Each point is reached from the start by the listed moves, each made once or not at all, plus a little noise. Is the number of moves made odd or even? Then give how often each move was made.
(in the rows, 128 means zero)

Moves:
(1): [148 150 177 136  93]
(2): [140 186 104 108 143]
(3): [ 96 134 179 110 181]
Start: [148 124 142  89 144]
Points:
[148 209 211  56 172] => odd (1, 1, 1)
[162 182 119  68 159] => odd (0, 1, 0)
[181 206 167  75 119] => even (1, 1, 0)
[146 120 136  93 142] => even (0, 0, 0)

Moves:
(1): [170 123 131 123 117 125 134 112 134 134 146 105 122 103]
(2): [114 169 150 120 140 159 148 120 144 155 127 123 137 129]
(3): [133 129 164 143 115 122 122 124 118 151 114 119 124 125]
(4): [129 143 111 181 107 135  96 142 135 131 132  76 149 124]
(5): [128 135 113 150 171 127 141 115 125 141 138 150 150 136]
(6): [132 103 120 135 135 162 138 128 130 146 145 128 112 118]
(7): [138 122 118 137 119 131 166 108 124 132 129 117 117 140]
(8): [149 107 141 133 106 112 141 177 141 109 114 120 146 130]
(9): [ 91 121 129 136 132  99 139 116 171 133 122 125 152 118]
(10): [119 131 117 116 119 127 142 158 102 159 123 119 153 122]
(11): [110 113 148 142 117  98 160 127 137 120 185 122 134 131]
Start: [160 142  98 129 111 150 127 141 115 120 126 114 125 131]
Points:
[132 137 140 169 134 164 207 181 150 220 114 103 200 116] => odd (0, 1, 1, 0, 1, 1, 0, 1, 1, 1, 0)
[157 142 141 150  83 135 231 163 145 124 169  86 148 145] => even (0, 1, 0, 0, 0, 0, 1, 1, 0, 0, 1)
[184 160 125 180  52 135 177 209 140 158 193  11 200 105] => even (1, 1, 0, 1, 0, 0, 0, 1, 0, 1, 1)
[175 110  76 181  64 174 135 233 112 154 127  45 173 112] => even (0, 0, 0, 1, 0, 1, 0, 1, 0, 1, 0)
[198 159 173 200  41 135 163 173 158 151 176   7 169 105] => even (1, 1, 1, 1, 0, 0, 0, 1, 0, 0, 1)
[ 96 165 177 155 104 112 186 119 178 167 162  90 160 121] => even (0, 1, 1, 0, 0, 0, 0, 0, 1, 0, 1)

Moves:
(1): [147 134 120 128 103 125 137 138 122 129 127 112 135 139 125 138 141 120
 138 124 116 118 112 119  93]
(2): [131 141 125 125 122 139 115 134 125 126 143 122 121 133 144 135 123 139
 138 128 119 118 121 126 138]
(3): [132 122 145 122 141 133 117 126 150 120 127 135 150 125 129 123 127 123
 125 133 119 129 129 111 130]
(4): [123 132 125 155 110 127 123 120 126 114 141 129 121 137 137 136 146 118
 127 117 119 131 132 130 132]
(5): [162 133 130 152 134 143 107 138 137 149 107 122 127 141 119 137 116 147
 112 140 120 121 123 132 108]
(6): [120 120 137 130 117 154 123 143 129 137 125 125 136 133 116 126 141 129
 144 131 120 135 139 115 131]
(7): [140 137 121 122 132 119 142 117 131 129 122 130 112 127 115 131 114 121
 140 132 126 113 129 124 131]
(8): [116 139 137 134 121 113 150 145 125 114 129 137 138 101 130 118 133 129
 132 118 126 113 134 121 114]
(9): [119 123 126 121 132 139 124 133 133 152 115 138 124 126 135 113 117 120
 113 121 130 129 151 131 112]
(10): [125 126 138 139 131 116 127 124 125 140 134 133 131 134 129 126 126 125
 122 132 138 119 130 134 123]
(11): [137 131 131 145 136 134 133 130 131 124 159 132 124 123 129 130 135 128
 121 122 126 132 134 121 121]
(12): [114 134 114 125 131 124 126 123 106 129 130 138 139 125 121 124 124 129
 131 127 113 141 142 130 126]
(13): [131 120 142 112 122 134 128 125 142 128 121 116 148 123 114 125 150 143
 123 127 130 113 130 148 120]
(14): [123 124 109 127 135 129 131 131 128 128 120 122 126 131 122 126 130 142
 126 132 127 119 132 115 127]
(15): [121 124 117 131 145 142 137 126 125 130 126 125 125 135 139 138 135 134
 128 141 119 131 129 133 131]
(16): [108 143 137 132 121 128 124 124 125 121 138 117 141 118 136 147 149 114
 105 136 148 125 136 128 133]
(17): [131 132 137 114 133 126 120 137 127 118 125 126 121 135 122 126 144 126
 139 121 120 128 117 123 131]
(18): [132 110 140 120 116 111 130 126 135 151 133 147 113 124 135 145 137 136
 116 114 125 132 138 121 115]
(19): [134 138 116 123 129 120 115 141 147 122 142 138 128 122 127 138 140 126
 150 127 137 128 131 127 126]
(20): [130 152 131 133 102 122 155 112 138 119 121 116 131 148 127 128 139 144
 114 136 129 129 121 138 126]
(21): [126 134 117 141 137 153 121 124 116 135 120 138 141 130 123 138 144 136
 126 116 144 119 116 124 115]
(22): [131 135 131 146 132 124 127 128 116 124 134 125 126 138 135 142 124 130
 135 111 139 129 140 124 120]
(23): [140 130 128 121 109 115 121 132 112 129 129 141 132 119 143 121 141 125
 134 131 146 121 143 131 117]
(24): [140 115 147 115 134 117 125 137 137 122 138 145 132 145 126 137 122 120
 111 123 130 130 124 141 150]
Start: [131 119 117  99 114 141 124 135 125 133 135 129 110 131 127 119 120 118
 148 138 140 121 133 115 139]
Points:
[141 163 145 153  86 152 146 132 131  93 172 118 166 112 123 168 201 103
 138  95 153  63 145  87  67] => even (1, 0, 1, 1, 0, 0, 1, 1, 0, 0, 1, 0, 1, 0, 0, 1, 0, 0, 0, 0, 1, 1, 0, 0)
[148 149 144  90  85 131 107 183 140 139 173 183 148  84 151 147 218  95
 141  91 168  88 168  66  37] => odd (1, 0, 1, 0, 0, 0, 0, 1, 1, 0, 1, 0, 0, 0, 0, 1, 1, 1, 1, 0, 1, 0, 1, 0)
[193 137 134 118  89 141  94 136 120 151 134 131  78 158 153 174 171 158
 162 119 124  78 152 130 104] => even (0, 1, 0, 1, 1, 0, 1, 0, 0, 0, 0, 0, 1, 0, 1, 0, 1, 1, 0, 0, 0, 1, 1, 0)
[161 142 124 164  85 151  92 162 144 178 185 168 101 199 139 168 144 160
 114 105 118 121 197 110 103] => even (0, 1, 0, 1, 1, 1, 0, 0, 1, 1, 1, 1, 0, 1, 0, 0, 0, 1, 1, 1, 0, 1, 0, 1)
[104 144 146 162  89 101 124 152 136 142 210 172 105 100 171 162 175  94
 116  83 173 108 206 103  84] => odd (0, 0, 0, 1, 0, 0, 0, 1, 1, 1, 1, 0, 0, 0, 0, 1, 0, 1, 1, 0, 0, 1, 0, 0)
[141 141 153  68  76 160 138 190 160 117 126 127 147 164 121 106 157 132
 147 126  95  92 135  75 111] => even (1, 1, 1, 0, 0, 1, 0, 1, 1, 0, 0, 0, 0, 1, 0, 0, 1, 0, 0, 1, 0, 0, 0, 1)
[154 181 117 178  68 143  98 164  96 150 172 155 174 113 139 161 214 117
 124  99 179  68 193 123   7] => even (1, 0, 0, 1, 1, 0, 0, 1, 1, 1, 1, 1, 1, 0, 0, 1, 0, 0, 1, 0, 1, 1, 1, 0)
[134 150 164  95 125 158  99 167 171  93 201 156 182  98 135 157 190 125
 127 117 168  76 137 109 133] => odd (0, 1, 1, 0, 0, 0, 0, 1, 0, 0, 1, 0, 1, 0, 0, 1, 0, 0, 1, 0, 1, 0, 0, 1)
[157 188 125  99  83 141 122 151 165 138 117 125 121 129 108 175 200 187
 134 128 154  40 125 107  88] => even (0, 1, 0, 0, 1, 0, 1, 1, 0, 0, 0, 0, 1, 1, 0, 1, 1, 1, 1, 1, 1, 0, 0, 0)
[199 138 149  76  88 134 119 172 152 150  85 134 145 114 108  96 151 123
 154 132 119  56 148 104  41] => odd (1, 0, 1, 0, 1, 0, 1, 1, 1, 0, 0, 0, 1, 0, 0, 0, 1, 0, 0, 0, 0, 0, 1, 0)
[183 130 106 148  70 135  88 161 145 177 139 143  89 163 144 172 145 119
 141  95 131 115 158 102  50] => odd (1, 0, 0, 1, 1, 0, 0, 0, 1, 0, 0, 0, 0, 0, 0, 0, 0, 1, 1, 0, 0, 1, 0, 0)
[132 184 104 132  72 160 124 135  96  87 188 118 134 185 130 176 207 127
 114 114 121 104 111 105 122] => odd (1, 1, 0, 1, 0, 0, 0, 0, 0, 0, 1, 1, 0, 1, 0, 1, 1, 0, 0, 1, 1, 0, 0, 1)

Moves:
(1): [124 143 137 128 121 144 134 143 121 117 131 132 146 143 158 136 126 120
 136 137 132 121 114 139 131 141 127]
(2): [123 145 122 117 119 131 139 136 120 125 116 133 109 129 112 117 138  94
 129 112 127 132 162 133 116 134 120]
(3): [134 123 130 120 117 119 112 118 117 125 135 134 146 123 125 124 128 131
 120 127 131 127 121 131 112 136 132]
(4): [119 117 149 147 127 118 127 133 126 128 150 126 126 122 133 134 128 127
 106 123 130 118 143 133 140 129 133]
(5): [119 127 138 122 129 139 122 139 129 127 125 123 136 114 129 125 132 129
 112 120 135 120 140 120 126 134 133]
(6): [120 118 141 131 118 129 130 133 134 133 125 140 116 130 118 120 142 141
 125 126 134 122 122 132 145 138 107]
(7): [128 108 109 158 134 159 132 109 126 160 145 129 156 128 128 144 143 129
 135 135 126 120 132 123 127 141 129]
(8): [143 133 124 138 124 134 128 143 126 131 125 117 105 143 131 124 134 113
 115 151 106 143 125 131 130 140 124]
(9): [112 131 125 130 134 122 153 146 131 129 125 115 123  97 116 157 118 114
 120 131 124 138 126 107 150 145 134]
(10): [135 121 108 127 117 138 138 130 123 115 128 124 123 142 130 129 127 114
 125 106 133 132 113 123 124 129 132]
(11): [132 115 126 136 136 133 125 124 114 118 137 133 123 136 119 117 132 125
 114 134 117 128 129 126 118 119 119]
(12): [140 126 116 129 121 129 127 144 115 133 129 113 127 127 132 126 131 121
 123 133 142 112 140 115 118 124 129]
(13): [132 133 117 154 120 117 130 115 123 128 123 131 127 116 145 118 125 130
 127 130 122 129 119 113 116 125 136]
(14): [134 146 130 126 130 111 109 136 140 115 107 121 135 130 125 112 135 127
 117 132 141 133 133 128 133 139 135]
(15): [141 106 125 126 113 115 114 124  99 130 132 128 137 131 141 149 127  93
 152 128 133 155 132 114 134 113 133]
(16): [147 127 120 125 123 125 144 136 130 131 121 132 111 113 147 145 138 113
 117 121 138 128 136 119 114 134 123]
(17): [125 128 127 115 125 127 126 130 158 134 142 127 128 115 131 112 135 144
 136 128 107 126 138 123 150 123 110]
(18): [123 129 136 132 144 115 126 139 137 129 118 128 124 132 132 124 126 123
 128 134 139 134 130 115 123 138 125]
(19): [136 133 131 122 116 137 105 113 146 107 134 117 131 138 117 129 123 123
 125 106 133 119 123 123 125 116 124]
(20): [128 138 134 119 130 129 137 124 123 128 132 133 124 135 134 113 128 110
 124 131 119 126 125 111 133 142 132]
(21): [140 147 133 116 109 129 134  99 138 126 124 120 126 131 140 139 123 131
 103 124 153 125 129 110 107 119 119]
(22): [145 156 112 141 120 132 122 126 120 143 131 117 133 117 131 140 125 144
 138 133 152 135 133  90 123 131 141]
(23): [137 124 137 141 127 126 131 129 126 110 136 114 125 121 120 118 132 126
 136 128 137 144 125 128 120 120 124]
(24): [102 125 127 132 133 128  98 131 141 146 139 135 125 113 134 108 127 121
 126 163 147 122 111 140 150 128 117]
Start: [116 152 133 135 145 111 131 115 138 113 110 109 108 126 114 135 119 138
 116 130 130 134 142 142 132 127 152]
Points:
[159 146  82 180 140 113 132 141 116 122 137  53 128  99 116 140 142  72
 127 147 165 182 160   7 150 156 158] => even (0, 0, 0, 0, 0, 0, 1, 0, 1, 1, 1, 1, 0, 1, 1, 0, 1, 1, 0, 1, 0, 1, 1, 0)
[119 162 134 142  77 101 142 160 115 116 161 103  89  65 154 146 146  36
 115 134 180 165 152  75 183 178 124] => even (1, 1, 1, 1, 0, 1, 0, 0, 1, 1, 0, 0, 0, 0, 1, 1, 1, 0, 0, 1, 0, 1, 1, 1)
[126 181 134 155  96 145 159 158 163  95  96  70 104 111 142 181 157  52
  26  78 227  95 192  69 118 197 130] => even (1, 1, 0, 1, 1, 1, 1, 0, 1, 1, 0, 1, 0, 1, 0, 1, 0, 1, 1, 0, 1, 0, 0, 0)
[149 178 154 147  88 109 136 117 153 107 136  99 105  96 202 139 135 127
  37 142 132 116 156 108 107 158 136] => odd (1, 0, 1, 1, 1, 0, 0, 1, 0, 0, 0, 0, 1, 0, 0, 1, 1, 0, 0, 0, 1, 0, 0, 0)
[214 186 100 163  59 107 124 112 110  82 143  48 101  86 176 178 124  74
  86 151 162 172 138  18  91 123 135] => even (1, 0, 1, 0, 0, 0, 0, 1, 1, 0, 1, 1, 1, 0, 1, 1, 1, 0, 1, 0, 1, 1, 1, 0)
[127 168  88 199 141 122 137 137  97 153 129  84 104  34 129 118 150  54
  71 172 193 135 180  21  89 187 153] => even (0, 1, 1, 0, 1, 0, 1, 0, 1, 0, 1, 1, 1, 0, 0, 1, 0, 1, 0, 1, 0, 1, 1, 1)
[123 169 108 132  94 158 132 135 176 106 138  66 124  71 147 149 145  53
  65 118 211 114 162  72 107 171 109] => odd (1, 1, 1, 0, 1, 0, 1, 0, 1, 1, 0, 1, 0, 0, 0, 1, 1, 1, 1, 0, 1, 0, 1, 1)
